Rows are points. Any point is a mix of the corners, with weights that add up to 1. It lies inside the corners' shape when no weight is negative. Say inside or outside, and name the corners with a negative weight.

Corners:
(1): [-0.39 -0.01 -0.17]
(2): [ 0.15 -0.40 -0.12]
(3): [0.94 0.02 0.20]
(4): [-0.50  0.38  0.37]
Points:
[-0.14  0.02  0.14] -> inside
[-0.42  0.32  0.32] -> inside
[-0.31 -0.01 -0.13] -> inside
[-0.44  0.01  0.00] -> outside (3)
[0.45 0.17 0.25] -> outside (2)

Corners:
(1): [ 0.48  0.21  0.28 -0.55 -0.05  0.39 -0.06 -0.36]
(2): [ 1.25  0.08 -0.12 -0.35 -0.30 -0.21  0.32 -0.06]
(3): [-0.03 -0.56  0.15 -0.28 -0.32 -0.20  0.17 -0.42]
(4): [-0.31 -0.16 -1.26  0.66 -0.06 -0.35 -0.28 -0.14]
(5): [ 0.00 -0.05  0.16 -0.24 -0.22  0.71 -0.14 -0.17]
(6): [ 0.61  0.17  0.27 -0.29  0.78  0.40  0.29 -0.15]
(7): [ 0.01 -0.27  0.08 -0.35  0.20 -0.07 -0.13  0.18]
(8): [ 0.07  0.16 -0.20 -0.37 -0.42 -0.26  0.52 -0.30]
(9): [-0.08  0.36 -0.04  0.10  0.12 -0.39  0.27 -0.21]
Points:
[ 0.50 -0.28  0.02 -0.32 -0.04  0.02 -0.01 -0.25] -> outside (5, 8, 9)
[ 0.35 -0.24 -0.38  0.00 -0.11  0.18 -0.12 -0.06] -> outside (1, 8, 9)
[ 0.01  0.00 -0.03 -0.09  0.15  0.09  0.14 -0.29] -> outside (2, 7)
[ 0.14 -0.01 -0.08 -0.30 -0.20 -0.10  0.22 -0.24] -> inside

Corners:
(1): [-0.42 -0.16  0.03 -0.41 -0.89 -0.42  0.30 -0.29  0.42 -0.07 -0.06 -0.09]
(2): [ 0.16  0.01 -0.11  0.87  0.48  0.13  0.09  0.39 -0.25  0.10 -0.05  0.07]
(3): [-0.51  0.27  0.57 -0.19  0.43 -0.38 -0.05 -0.44 -0.13  0.14  0.52 -0.03]
(4): [-0.31 -0.19 -0.59 -0.53 -0.83 -0.80 -0.51  0.33  0.54 -0.49  0.66  0.50]
(5): [ 0.54  0.15 -0.01  0.50  0.41  0.00  0.07 -0.13 -0.70 -0.18 -0.40 -0.10]
(6): [-0.05  0.47  0.27 -0.56 -0.73 -0.07  0.05 -0.18  0.44 -0.09  0.18  0.61]
(7): [ 0.54  0.49 -0.29  0.49  0.70 -0.48  0.06 -0.06 -0.24 -0.08  0.19  0.16]
(8): [ 0.28 -0.29  0.16  0.36  0.60  0.16  0.30  0.38  0.00 -0.26 -0.20 -0.08]
(9): [ 0.28  0.29  0.08  0.16  1.14  0.02 -0.08  0.65 -0.02  0.18 -0.37  0.01]
(10): [-0.61 -0.30 -0.15 -0.34  0.22 -0.09  0.12 -0.17  0.20  0.23  0.61  0.29]
(11): [-0.33 -0.07 -0.17  0.08  0.07  0.15 -0.16 -0.77  0.43  0.20  0.16 -0.19]
(12): [ 0.81  0.10 -0.29  0.73  0.71  0.38  0.12  0.37 -0.44  0.06  0.13 -0.30]
(13): [ 0.44 -0.39  0.19  0.02 -0.44 -0.40 -0.06 -0.06  0.30  0.07  0.08  0.44]
Points:
[-0.29 -0.04 -0.16 -0.08  0.28  0.10 -0.09  0.07  0.23  0.05  0.45  0.12] -> outside (1, 5, 7, 13)
[ 0.15  0.10  0.00  0.20  0.18 -0.15  0.02 -0.01 -0.01 -0.02  0.00  0.05] -> outside (10)
[ 0.03 -0.27 -0.38  0.23  0.13 -0.11  0.10 -0.01  0.15  0.02  0.38  0.05] -> outside (3, 5, 6, 9)
[-0.06  0.22  0.19 -0.35 -0.16 -0.05  0.09 -0.01  0.09 -0.11  0.11  0.22] -> outside (2, 7, 11, 13)
[ 0.05  0.00 -0.16 -0.08 -0.26 -0.17  0.08  0.12  0.22 -0.09  0.32  0.35] -> outside (3, 5, 9, 11)
[ 0.17  0.12 -0.04  0.21  0.32 -0.17  0.08 -0.03 -0.05 -0.03  0.13  0.02] -> inside

Corners:
(1): [-0.25  0.72 -0.18  0.44 -0.75  0.24  0.55  0.10  0.17  0.19  0.37  0.06
  0.29  0.32  0.38 -0.22 -0.17  0.21 -0.13  0.14]
(2): [ 0.52  0.43  0.33  0.14  0.11  0.27 -0.73 -0.30 -0.69  0.19 -0.44  0.13
 -0.22 -0.40 -0.20  0.04 -0.30 -0.53 -0.40  0.56]
(3): [ 0.00  0.31 -0.26 -0.05 -0.39 -0.36  0.15 -0.24 -0.15 -0.35  0.19  0.03
 -0.27 -0.16  0.22 -0.27  0.16  0.09 -0.16 -0.16]
(4): [ 0.43 -1.05 -0.11 -0.18  0.39 -0.06 -0.78  0.13 -0.62 -0.02  0.55 -0.52
 -0.12 -0.55 -0.47  0.39 -0.41 -0.24 -0.13  0.23]
(5): [-0.08  0.54  0.17 -0.04 -1.09 -0.22  0.41  0.45  0.05  0.24 -0.10 -0.07
  0.18  0.43  0.27 -0.56 -0.14 -0.07 -0.03 -0.08]
(6): [ 0.26  0.11  0.25  0.33 -0.31  0.03  0.10  0.26 -0.47  0.52 -0.25  0.04
  0.34  0.25  0.18  0.19  0.28 -0.09  0.23 -0.01]
(7): [ 0.51  0.88  0.26  0.24 -0.08  0.25 -0.75 -0.48  0.22  0.13 -0.11  0.38
 -0.04  0.39  0.08  0.05 -0.22 -0.33  0.16  0.92]
(8): [-0.01  0.56  0.59  0.43 -0.31  0.32  0.62  0.04  0.24 -0.10 -0.29 -0.15
 -0.02  0.41  0.17 -0.15  0.11 -0.05  0.40  0.22]
(9): [-0.04  0.02 -0.31  0.26 -0.40 -0.58  0.78  0.37  0.20 -0.30  0.32  0.27
  0.48 -0.12 -0.07 -0.19 -0.07 -0.35  0.15 -0.20]
(10): [-0.23  0.56 -0.02  0.37 -0.45  0.01  0.39  0.30  0.32 -0.30 -0.12  0.45
  0.17  0.40  0.78 -0.58 -0.31 -0.09 -0.22 -0.28]
(11): [ 0.21 -0.38  0.04 -0.35  0.77  0.11 -1.02 -0.20 -0.64  0.48  0.05 -0.53
 -0.07 -0.15 -0.65  0.59 -0.24 -0.79 -0.20 -0.08]
(12): [-0.22 -0.85 -0.22 -0.35  0.12 -0.02 -0.84  0.06 -0.40 -0.13  0.49 -0.11
  0.23 -0.39 -0.79  0.61 -0.21 -0.26  0.11 -0.23]
(13): [ 0.21 -0.29 -0.05 -0.50  0.18  0.16 -0.71 -0.18 -0.40  0.21 -0.08 -0.33
  0.47 -0.17 -0.09  0.66 -0.01 -0.46 -0.40  0.44]
(14): [-0.10  0.55  0.28  0.39 -0.68 -0.25  0.14  0.45  0.48 -0.01  0.14 -0.02
  0.19  0.07  0.24 -0.19  0.10  0.08 -0.16 -0.05]
(15): [ 0.22  0.48  0.11 -0.06  0.45  0.11 -0.29 -0.24  0.06  0.42 -0.17  0.37
 -0.01  0.39 -0.38 -0.40 -0.09 -0.19 -0.18  0.65]
(16): [ 0.27 -0.04 -0.31  0.71 -0.43  0.18  0.22  0.38 -0.19  0.05 -0.66 -0.24
 -0.12  0.23 -0.31  0.19  0.31 -0.11  0.22  0.33]
(17): [ 0.64  0.36  0.26  0.00  0.00  0.33 -0.35 -0.65  0.08  0.42 -0.33  0.11
 -0.34  0.06 -0.19  0.15 -0.49 -0.34 -0.32  0.24]
(18): [ 0.34 -0.26 -0.23  0.28 -0.56  0.37 -0.38  0.09  0.07 -0.43  0.55 -0.45
  0.35 -0.38  0.15 -0.18 -0.13 -0.05 -0.02 -0.49]
(19): [-0.22 -0.28 -0.11  0.12 -0.42 -0.57 -0.04 -0.19  0.20  0.05  0.29 -0.26
  0.56 -0.13  0.22 -0.20 -0.28 -0.15 -0.31 -0.17]
(20): [ 0.12 -0.22 -0.10  0.07  0.04 -0.45 -0.66 -0.15 -0.24 -0.39  0.32 -0.07
  0.41  0.07 -0.49  0.34 -0.48 -0.22 -0.61 -0.19]
(21): [ 0.38  0.48  0.36  0.37 -0.18  0.27 -0.11 -0.42  0.08 -0.02 -0.16  0.63
 -0.44  0.70  0.02 -0.27  0.11 -0.72 -0.34  0.85]
Points:
[ 0.13  0.23  0.04  0.24 -0.29 -0.02  0.00  0.03 -0.02 -0.03  0.04 -0.01
  0.11  0.12  0.08 -0.11 -0.04 -0.21 -0.12  0.16] -> outside (12, 17)
[ 0.16  0.20  0.12  0.12 -0.01  0.05 -0.30 -0.14 -0.13  0.14 -0.10  0.06
  0.04  0.14 -0.05  0.08 -0.08 -0.22 -0.18  0.30] -> outside (5, 9, 18)
[ 0.14 -0.11  0.04 -0.19  0.19 -0.10 -0.27  0.10 -0.37  0.20 -0.18 -0.12
  0.07 -0.06 -0.32  0.20 -0.08 -0.29 -0.13  0.06] -> outside (1, 7, 18, 19, 21)
[ 0.14  0.19  0.06  0.13 -0.21  0.07 -0.19  0.00 -0.11  0.09 -0.06 -0.02
  0.04  0.11  0.00 -0.03 -0.10 -0.19 -0.12  0.14] -> outside (9)
[ 0.11  0.08 -0.01  0.08 -0.20 -0.04 -0.11 -0.03 -0.04  0.01  0.07 -0.03
  0.11  0.09 -0.03  0.01 -0.07 -0.20 -0.12  0.12] -> outside (2)
